Rows are points. To make a cloud, some directions were put in groups of two or more. Within a group, all points are equally far from the middle, so they leave a hole (a ring in 2 directions, a hollow ball in 3). The other directions are filled evenly. Then the cloud was stretched, turned, moved and blurred a little. Count the holes, and give their numbers of directions, smallest first.
(in the rows, 128 means zero)

Cloud, 14 rows:
[[123 164]
 [ 87 121]
 [163 168]
 [162 101]
 [163 155]
 [146 139]
 [114  83]
 [137 125]
 [181 101]
 [136 127]
 [148 143]
 [128  95]
 [ 81 127]
 [155 131]]
Holes: 0

Cloud (19 x 3):
[[ 92  88 156]
 [138 123 152]
 [126 116 124]
 [126 136 143]
 [126  67 117]
 [125 133 171]
 [148 107 143]
 [171 130 102]
 [177 116 118]
 [150 110 100]
 [106 114 188]
 [127 114 148]
 [144 108 134]
 [ 98 113 190]
 [169 135 101]
 [118 180 117]
 [105  80 127]
 [137 139  93]
 [187 121 134]]
Holes: 0

Cloud (31 x 4):
[[167 153 135 134]
 [146 182 126 171]
 [146 121 142 141]
 [141  91  86 101]
 [134 122 143 135]
 [142 110  92  82]
 [156 129 121 160]
 [136 158 122 174]
 [143 107  98 142]
 [163 143 103 109]
 [119 188 151 170]
 [156 142 151 146]
 [138  94 111 116]
 [142  94  80  95]
 [160 137 125 161]
 [119 191 153 168]
 [167 155 127 154]
 [114 125 136 126]
 [112 121 109  89]
 [126 132 100 155]
 [121 127  91 145]
 [119 187 159 163]
 [143 157  83 118]
 [150 114  85  88]
 [140 112  68 103]
 [146 104  75  93]
 [105 143 105 145]
 [115 112 111  92]
 [143  99  83  88]
 [113 175  97 113]
 [101 136 126 127]]
Holes: 2 (2, 2)

Cloud (52 x 6):
[[ 97 139 141 139 169 160]
 [141  88 158 115 113 112]
 [149 159 104 126 104 193]
 [133  98 129 146 113 146]
 [118 151 152  98 177 153]
 [178 105 126 146 140 179]
 [176 113 123 146 121 151]
 [141 122 175 116  94 120]
 [190 115 181 132 140 130]
 [ 77 132 134 123 111 136]
 [183 100 126 164 124 159]
 [ 95 149 117 103 155 137]
 [148 149  80  88 154 113]
 [131 106 126 112 185 191]
 [151  95 148 101 114 142]
 [135 155 141  99  93 107]
 [161 159  99  94 100 169]
 [170 142 135 154 130 161]
 [120 149  99  85  93 160]
 [130 117  86 132 179 158]
 [168 111 113 108 143 203]
 [142 127 180 119  73 131]
 [137 122 121 148 164 120]
 [113 149 133 147  78 184]
 [120 143  72  74 123 111]
 [102 128 137 111 100 171]
 [141 118 125 123 162 106]
 [173 125 184 137 144 116]
 [166 110 125 106 152 148]
 [126 108 124 117 160 129]
 [105 120 143  99  99 155]
 [147  93  84 130 130 136]
 [155 136 153 117 121 107]
 [164 152 175 112 100 144]
 [125 163 149 146  90 155]
 [138 111 115 102 114 126]
 [176 106 158 141 168 125]
 [169 134  95 114 118 142]
 [113 124 119  95 150 170]
 [141 152 126 144 142 103]
 [176 120  99 158  98 143]
 [ 98 125  90 125 146 127]
 [110 146 106 132  98 189]
 [142 123 159 105 154 177]
 [142 105 156  95 118 174]
 [148 154 124 159 108 187]
 [125 120  97 130 105 202]
 [ 92 113 162  97 110 158]
 [134 166 148 153 132 168]
 [191 107 130 148 129 152]
 [147  90 130 119 111 112]
 [146 121  74 129 104 117]]
Holes: 0

Cloud (99 x 9):
[[ 87 126 112 146 165 147 101 113 172]
 [134  94 119 135 149 158 147 135 166]
 [ 95 114 117 162 186 175 164 123 169]
 [ 96 119 114 153 117 171 112 163 111]
 [ 98 155 112 145 104 132 131 135 183]
 [ 94 129 112 128 148 116 101 128 152]
 [145 146 119 116 148 162 138  82 156]
 [ 55 112 140 155 160 157 135 115 147]
 [120 130 178 143 149 171 133  79 139]
 [ 69 159 131  90  72 154  73 130 117]
 [168 114 117 120 153 173 156 144 115]
 [149  96 122 112 157 115  90  92 150]
 [137 119 145  78 112 112 121 112 115]
 [144 159 116  96 135 136 104 125 142]
 [ 85 135 144 147  84 168 133 121 117]
 [143 155 104 134 115 171 155 120 151]
 [ 80 127 168 139 153 142 119  97 155]
 [141 109 115 130 142 141 194 145  86]
 [ 82 131 167 138 156 169 128  81 126]
 [129 134  63 132  62 116  98 161 150]
 [101 118 116  96 103 111 148 116 154]
 [129  88 116 175 135 155  88 133 157]
 [137 108 111 110 122 109 156 107 141]
 [105  73 137 156 121  94 126 109 124]
 [131 159 133 139 121 167 100  70 153]
 [120 119 119 124  76 112 141 116 129]
 [127  98 116 123 169 111  94 125 157]
 [171  86 113 154 125 124 146 154 119]
 [151 147  50  99 110 156 100 113  98]
 [169 113 131 126 146 154  84 142 126]
 [148 135 116 133  59  81 147 117  96]
 [108 137  72 131  94 157 133 144 147]
 [ 97 118 124 119 106 119 104 137 186]
 [127 108  79 141 119 160 162 166 125]
 [112 130 158 171 138 138 151  91 124]
 [ 87 142 139 148  90 124 144  76 128]
 [116 152 117 148 144 117 179  90 140]
 [126 145 116 104 145 111 114  92 172]
 [ 98 168 143 119 155 167 136  83 163]
 [119 129 103 132  73 120 146 129 130]
 [132 123 135 142 157 141 144 107 120]
 [122 142 135 135  83 133 127 122 103]
 [150 140 164 136 158 152 139 129 153]
 [172 123 120 106 123 121 130 118 167]
 [121 144 143  91 140 126 138  98 131]
 [175 129 114 134 133 186 113 138 128]
 [120 116  45 120 192 115 127 116 163]
 [ 96 129 137 120 158 144 154  72 106]
 [115 108  82  72 105 107  53 154 144]
 [138 123 133  81 114 137 129  67 148]
 [ 89 149  93 127  99 173 118 162 191]
 [102 108  98 166 152 173 179 125 143]
 [130 125 119 157 124 152 119  96 163]
 [156 105 111 131 152 153 164 135 114]
 [170 118 101  98 181 166  84 136 157]
 [192 109 124 143 182 174 134 146 162]
 [145 120 105 149 166 111 181  97 109]
 [114 100 196 153 127 141 128  99 109]
 [155 113  90 116 127 140  87 151 121]
 [118 165 165 126 102 146 127  70 128]
 [133  99 140 119 138  78 139  97 149]
 [116  92 173 141  84 112 136 115 104]
 [157 121  87 136 143 107 128  86 120]
 [ 80 147  98  89 153 123  96  96 145]
 [104 122 120 122 107 128 128 159 126]
 [132 128 109 116 175 190  91 134 161]
 [136  91 124 115 155 117 123  96 130]
 [ 61  86  81 140  79  99 125 106 146]
 [101  87 103 184 125 148 119 136 157]
 [136  88 157 118  96  83 127 127 119]
 [131 109 163 177 186 129 162 131 164]
 [161 138 157 139 125 136 145 147 141]
 [166 106 127 143 161 172 162 156 133]
 [ 65 156 143  91 111 140  93 109 135]
 [ 72 133 112 163 107  94 127 121 179]
 [ 98 160 114 142  82 146 121 128 150]
 [131 156  33 106 137 141 124 136 149]
 [133 146 177 113  78 121 118 120 104]
 [144  92 139 126  90 146 129 146 141]
 [ 96 110 121 139 151 168 117 151 168]
 [119  89 153 147 170 183 141 125 170]
 [108 103  65 151 127 144 143 134 140]
 [ 88 132  99 125 113 135 146 143 136]
 [152 144 121 168  96 126 165  82 147]
 [107 106 126 117  83  85 108  78 129]
 [120 117  57 140 165 152 155 143 154]
 [ 97 134  84  99 148 147 103 100 165]
 [168 116  63 146 169 132 172 110 144]
 [ 85 130 153 174  81 133 158 124 116]
 [157  82 125 147 141  92 150 121 132]
 [104 155  94 131  96 116 131  94 124]
 [151  95 139 134 103 150 136 176 171]
 [130 104 131 151 135 148 153 154 150]
 [118 117 153 169 125 140 143 128 143]
 [ 62 160 125 135  86 124 139 129 136]
 [ 83 168 113 117  99 171 126 156 144]
 [167 126 119 179 149 161 147 127 140]
 [157  63 118 152 119  95 144 137 144]
 [149 121 129 183 166 174 160 104 158]]
Holes: 0

Cloud, 96 rows:
[[115 165 139 128 148 156 104 167 164]
 [168 112 132 100 107 131  90 117 147]
 [146  89 121 136 140 167 124 153 104]
 [146 157 143 148 110 132 137 163 111]
 [152  87 103 162 105 147 122 157 158]
 [143 106 143 110 121 151 149 185 142]
 [144 123 135 144 100 183 119 134 115]
 [153 112 101 102 168 164 120 168 153]
 [105 115 126 171 121 129  90  79 159]
 [129 101 119 142 101 126 134 149  92]
 [140 157 151  46 104 156 117 184 121]
 [113 133 150 115 135 147  67 147  91]
 [108 101 156 148 115 140  82 136 109]
 [179 106 117  70 130 144 138 146 102]
 [118 124  83 161 127  96  91 133 156]
 [162 162 113  41 133 125 114 154  93]
 [145 126 138  94 129 150 122 141  67]
 [158  96  91  89 123 127 135 121 131]
 [142 146 149  42 132 178 146 171 103]
 [116  86  84 152 151 135 116 154 146]
 [115  83 132 126 110 156  85 129 130]
 [105 170 161  58  97 107 105  97 101]
 [138 178 130 123 144 158 124 130 110]
 [119 150 142 141 121 174 140 183 100]
 [132 131 147 136 122  94 127 173 126]
 [108  91 103 151 112 133 136 164 112]
 [132 116 128 122 100 148 163 152 170]
 [ 94 125 146 136 106 180 109 160 117]
 [ 79 120 146 103 124 139 141 135 129]
 [100 195 153  93 116 141  92 114 107]
 [116 163 146  85  86 150  85 106 121]
 [145 153 152  72 129 161 137 113 106]
 [118 167 150  52 111  99 142 155  96]
 [117 133 152  97  90 121  96 148  81]
 [110 101 124 108 157 101  79 121  90]
 [149 132 169 141 115 163  94 159 149]
 [133 144 101 145  97 146 149 160 176]
 [133 145 106  80 140 137 166 153 107]
 [115 167 166  55 126 159 103 163 112]
 [105 198 129 162 102 143 128 135 146]
 [113 126 110  71 118 167 147 153 145]
 [135 122 145 139 111 130 132 189 123]
 [129 144 128  67 155  88 132 149 110]
 [133 163 143 165 102 135 146 140 127]
 [117 102  83 119 152 127  76 135 126]
 [125 113 123 124 155 125  72 129  85]
 [161 153 116  92 109 142 148 128 126]
 [ 96 176 166 157  84 113 117 120 157]
 [158  87 113 151 114 110 136 129 157]
 [119 104 142 177 113 169  75 149 152]
 [142  94 127  77 137 110  83  92  79]
 [152 125 149  72 111 141  85 153 145]
 [134 178 120 105 118 135 130 121  92]
 [135  86  99 139 156 165 125 142 154]
 [123 129 146 185  97 174 109 163 127]
 [ 95 156 168 122 136 147 123 130 156]
 [113 126 157 121 149 103  65 101 103]
 [114 104 135  91 106 105  87 153 117]
 [ 98 159 139 164 133 112 116 154 106]
 [ 84 170 123 136  92 165  90 126 117]
 [134  80 116 166 129 150  81 117 164]
 [139  82 141  81 116 117  81 113 130]
 [143 167 158 108 135 123 117 164 138]
 [126 164 146  81 113 124  82 171 102]
 [116  94  92 139 111 154  83 118 157]
 [ 85 176 123 157  88 164  86 129 156]
 [130 144 117  97 100 130 129 151  71]
 [151 151 171 109 140 159 132 141 140]
 [172 141 136  89  98 129 115 129 126]
 [120 167 130 141  83 113  89 141 149]
 [148 147 127 139 110 121  88 174 118]
 [149 107 169 136 105 130 136 122 131]
 [105 142 151  52 129 156  98 132 107]
 [ 93  90 126 133  99 116  88 113 148]
 [166 124  92  70 112 152 120 131 128]
 [119 192 169  72 120 108 109 121  99]
 [138 108 123  87 135 184 143 152 158]
 [149 110 135  52 129 172 125 152  85]
 [104 160 115 117 130 109  67 116  94]
 [148 176 162  74 105 118 120 112 102]
 [132 105  85 117 116 145 156 169 127]
 [101 141  82 178 136 134 100 135 135]
 [ 81 164 143 127 127 151 147 128 142]
 [112 169 145 158  93 105  92 122 163]
 [131  89 113  82 155 154 111 144  96]
 [109 161 118 181 103 121  78 121 165]
 [141 107 136  97 129 140 121 172 165]
 [ 92 119 127 132 116 129 109  78 123]
 [117 128  99 161 112 138  61 132 100]
 [130  85  82 163 137 108 119 156 150]
 [102 130 173 118  87 106  91 129 132]
 [146 106 150 114 128 143 128 108 166]
 [146 121 139 100 128 161 130 101 119]
 [122 174 114 119 108 114  84 143 152]
 [136 109  86 120 125 143 125 195 115]
 [146 115  96  88 110 149 142 151  92]]
Holes: 1 (8)

Cloud:
[[136 156  79 107 177 107 129 128 121]
 [173 129 127 116 163 159  80 147 130]
 [102  79 139 114 190 139 119 111 132]
 [153 173 118 134 159  78 100 112  94]
 [176 122  90 109 135 169 145 142 137]
 [145  91 143  74 174 137 104 151 149]
 [149 101 165  73 149 116 124 133 133]
 [159 171 104 147 135  69 118 130  93]
 [124 139 115 122 118 133 120 161 121]
 [122 158 135 141 132  74 167 102 133]
 [128 105  77 152 173 127 122 112 103]
 [116 103 101 118 134  87  94 127 151]
 [108 150 121 135 104 152 147 118 155]
 [157 143 100 196 114 135 124 106 106]
 [108 146 163 108 176 102 102 140 127]
 [187 141 137 121 125  82 126 138  81]
 [130 158 125 113 106 141 142 137 135]
 [138 105 101 102 140 151 125 128 176]
 [ 99  94  89 100 145 108 102 127 141]
 [142 132  94 104  97  98 131 133  79]
 [148 128 137 135 205 124 128 102 117]
 [125 151  65 119 126 110 155  80 112]
 [184 172 143 138 144 138 136 121 100]
 [159  88 122 107 179  99 106 137  90]
 [ 98 147 123 179 152 144 135 123  85]
 [102  95 128 149 182  93 125 131 164]
 [116 133  89 112 147 148 153 134 165]
 [113 125 108 142 103 120 130 143 155]
 [ 94 136 135 129 143  92 194  90 124]
 [ 97 164 139 182 130  72 158  97 115]
 [ 84  95 154 170 159  96 104 113 125]
 [126 124 123 135 220 118 113 137 133]
 [ 79 132 177 146 138 137 140 120 121]
 [127 135 108 163 203  96 131 121 101]
 [106 103 121 121 105 115 130 105  77]
 [152 128  52 147 136 126 148 113 124]
 [133 113 153 117 115 112 152  86 137]
 [109  98 134 165 117  83 138  85 104]
 [137 118 100 185 107 154 142 103 121]
 [188 136  80 125 119 151 154 134 124]
 [134 129 107 154 184  85 157  97 109]
 [125 164  79 159 107 113 133 127  98]
 [151 109 150 114  98 125 128 120 140]
 [143 106 113 107 104 129 188 103  85]
 [124 159 114 138 142 107 167 141 147]
 [145 129 144  86 120 124 111 102 115]
 [148 127 142 127 187 153 127 162 112]
 [ 73 126 130 123 144 127 114  87 129]
 [186 129 132 119  98 139 128 102  91]
 [102 154 128 137 138 137 140 102  75]
 [ 83  98 132 138 104 129 137 115 100]
 [185 158  84 130 102 152 150 129  83]
 [130  98  89 139 133 140 103 145 112]
 [174 129 158 122 170 122 118 109  82]
 [127 167 138 136 161 137 142  88  96]
 [124 115 100 135 156 128 152 145 167]
 [114 120 123  94 124 111 121  86 149]
 [122 151  89 200 142 119 134  93  88]
 [160 128 137 183 137 101 141 106 103]
 [174 145 110 133 183 130  76 144 118]
 [137 162 156 142 181 140 148 118  97]
 [172 118  75 117  91 117 154  88 119]
 [135 148 125 143 145 156 173 115  78]
 [194 105 116  93 110 156 110 139 115]
 [147 124 119 179 142 111 151 108  74]
 [166 146  98 189 135 109 103 103 101]
 [131 105 136 157 144 117 132  94 161]
 [163 150  81 152 109  82 127  87  94]
 [ 95 111 153 176 148  98 128 130 160]
 [ 93 116 154 145 189 135 112 104 167]
 [142  83  68 131 112 110 128 108 116]
 [164 114 118 131 143 153 132 108  64]
 [107 151 150 165 156 122 164 141 143]
 [155 101 142  94 173 114  79 128 142]
 [115  86 118  76 172 102 101 139 144]
 [ 99 101 114  70 151 107 168  98 120]
 [ 72 115 129 166 151 154 157  90 165]
 [146 174 151 162 166 133 100 142 106]
 [126 102 104 115 138 106 119  77  84]
 [121 115 103 100 160  87 140 102  75]
 [126  81 104 111  81 136 169 105 111]
 [156 102 118 150 136 118 154 125  81]
 [149 150 137 149 190  96 123 121  69]
 [124 145 111 116 149 161 169 138  99]
 [144 162 108 101 157  94 104 137 100]
 [120  76 108  90 146 148 121  95 117]
 [ 89  89 137 111 158  99 121 100  99]
 [132 150  92  97 162 150 141 135 144]
 [134 155  65 117 155 136 139 106 124]
 [129 150 136 115  98 111 147 132 136]
 [ 86 105  82 164 127 140 138  96 155]
 [149 129 139 130 101 119 163  80 110]
 [172 160 138 129 112  93 150 127  99]
 [157 142  60  99 135 127 167  99 114]
 [192 116  83  95 122 172 144 120 113]
 [148 155  79 148 122  93 119  86  75]
 [144 149 144 132 191 134 110 166 113]
 [113 119 110 107  84 118 153  88 149]
 [141 120 140 118 128  83  81 126 111]
 [ 75 106 124 146  86 143 163  96 143]
 [134 100 108 151 160 101 167  96 119]
 [175 150 153 117 173 123 130 109  93]]
Holes: 3 (3, 3, 3)

Cloud:
[[178 150 100 110 110 146 173 128 133]
 [ 97 136 156 145 104  85 116 142 153]
 [155 149  91 133 129 115  90  89 136]
 [133 151 102 163 159 152 125  93 104]
 [113 158 130 113  81 154 106  87 147]
 [153 165 149 117 102 137 167 149 171]
 [120 145 168 150 128 152  82  97 102]
 [142 135 163 107  92 110 165 108 105]
 [ 99 134 186 140 136  99 141 122 166]
 [183 165 134 101 126 114 102  99 103]
 [139  89 108 129 111 140 142 116 180]
 [153 114 118 106  97 124 175 120 160]
 [121 161 108  86 151  97  95 131 148]
 [108 110 157  74 112 133  92 103 108]
 [158 168 102 117 150 111 130 158 176]
 [120 107 107  74 138  96  69 115 155]
 [160 123 137  80 131 151 159 117  88]
 [100 156 171 104 105  99 127 124  89]
 [149 158  78 116 147 139 117 160  97]
 [127  86 163 113 162  96 125  98 154]
 [109 147 128  84 131 124 119  87 124]
 [116 142 133  97 147  78 128 124 115]
 [148 118 152 106 169 139  90 101  72]
 [105 111 148 100 104 119 167 138 167]
 [123 120 153 104 163 139 167 143 115]
 [122 125 127  72  89  87 109 118 100]
 [110 143 140  90 164 114  78 137 103]
 [109 147 130 164 172 117  82 155 114]
 [114 114  83 134 141  99 108 167  88]
 [ 98  64 135  98 123 133 116 113 153]
 [135 108 161 134 147 156 132 102  61]
 [105 133  96 150 166 116 103 167 105]
 [127 160 105 117  77 112 145 149 165]
 [121 139 188 144 169 111 124 111 172]
 [154 152 161 132 158 116  77 144 112]
 [144  98  87  75 108 111 118 130  83]
 [139 129 106  86 122  80 140 160 157]
 [152 174 138 131 108 148 119 141 178]
 [168 145 101 161 152 156 125  97  99]
 [ 88  90 126 112 124 150  99  96 156]
 [104 141 147 137  99  79 111 144 148]
 [ 80  61 131 142 143 138  96 122 134]
 [127 115 121  99 139  77 122 113  98]
 [176 130 109 136 167 149 152 105 158]
 [130 112 175 109 103 133 148  81 163]
 [103 122 150 134 121 164 116 146 139]
 [133 203 155 145 117 136 152 131 134]
 [ 90  71 107 136 136 156 113  92 129]
 [ 94  93 130 127 150 135 133 131 174]
 [151 125 132  86 160 148 144 111  80]
 [111 125 120 169 138 111 150 116 132]
 [120 128  69 147 148 132  72 123 103]
 [183 166 101 103 132 116 163 140 144]
 [175 147 137  89 126 104  97 136 179]
 [143 112  79 121 137 137  74 145 147]
 [140 159 143 140 158 121  93 167  94]
 [108 151 120 145  87 167 134  97  99]
 [114 129 164 145  98 131 153  90  95]
 [127 135 106 112  89 162  94 122 129]
 [171 115 150  93 140  89 117 157 157]
 [118  98 171  92 153 120 147  90 113]
 [125  65 112 121 179 124 115 109  87]
 [132 115 110 127 165 138 159 108 155]
 [ 97 176 158 134 132 106  89 101 127]
 [162  83 118 127 133 157 134 124  80]
 [140 108 114 132 102 133 162 134 179]
 [ 94 101 138 164 128 170 134  80 118]
 [189 126 109 117 135 142 164 117 158]
 [118 103 127 144 126 122 153 108 184]
 [132 131 108  81 121  71 113 131 113]
 [151 131 128 160 106 148 157 145 163]
 [ 93 146 128 154 109 157 151 131  82]
 [121 146 130 113 137  64  98 144 135]
 [154 138 121  64 104 136 122 117  89]
 [136 170 150 149 116 157 139  83  98]
 [136 129 108  72 105  89 102 169 136]
 [134  63 121 151 148 119 104 139 125]
 [148  98 186 107 130 135 139 103  89]
 [184 113 120 100 163 115 137  97 155]
 [115  99 193  99 147 117 155 106 130]
 [101 168 127 172 158 127  88 137 125]
 [143 109 154 134 176 146 119  99  64]
 [ 99 112 148 112 130 157  85 118 101]
 [163  98  92 112 141 133 130  96 168]
 [130 136 119 139 115 169 135 117  61]
 [134 157 112 153 163 106  92 157  93]
 [169 146 144  70 114 134  98 105 144]
 [ 85 139  96 146 140 146  79 105 126]
 [141  96  99  74 125 108  80 109 157]
 [131 115 171 146 189 100 137 133 121]
 [152 109 124 143 166 168  94 126 118]
 [182 141 125 152 142 167 156 101 138]
 [163 155 124 156 144 158  90  92 111]
 [157  84 157  85 112 110 141 105 133]
 [ 84  81 136 104 137 101  63 124 118]
 [ 94 128 156  88 104  88  78 104 121]
 [140  92  88 128 122 138 139  95 160]
 [ 97  67  97 135 117 149  97 100 133]
 [101 126 136  86 115 141 101 115  76]
 [110  84 161 123 147  80  96 135 150]
 [133 195 139 154 152 118 105 130 115]
 [152 126 128 143 146 166 165 157 120]
 [ 93 161 164 124  91 107  89 101 142]]
Holes: 3 (3, 3, 3)
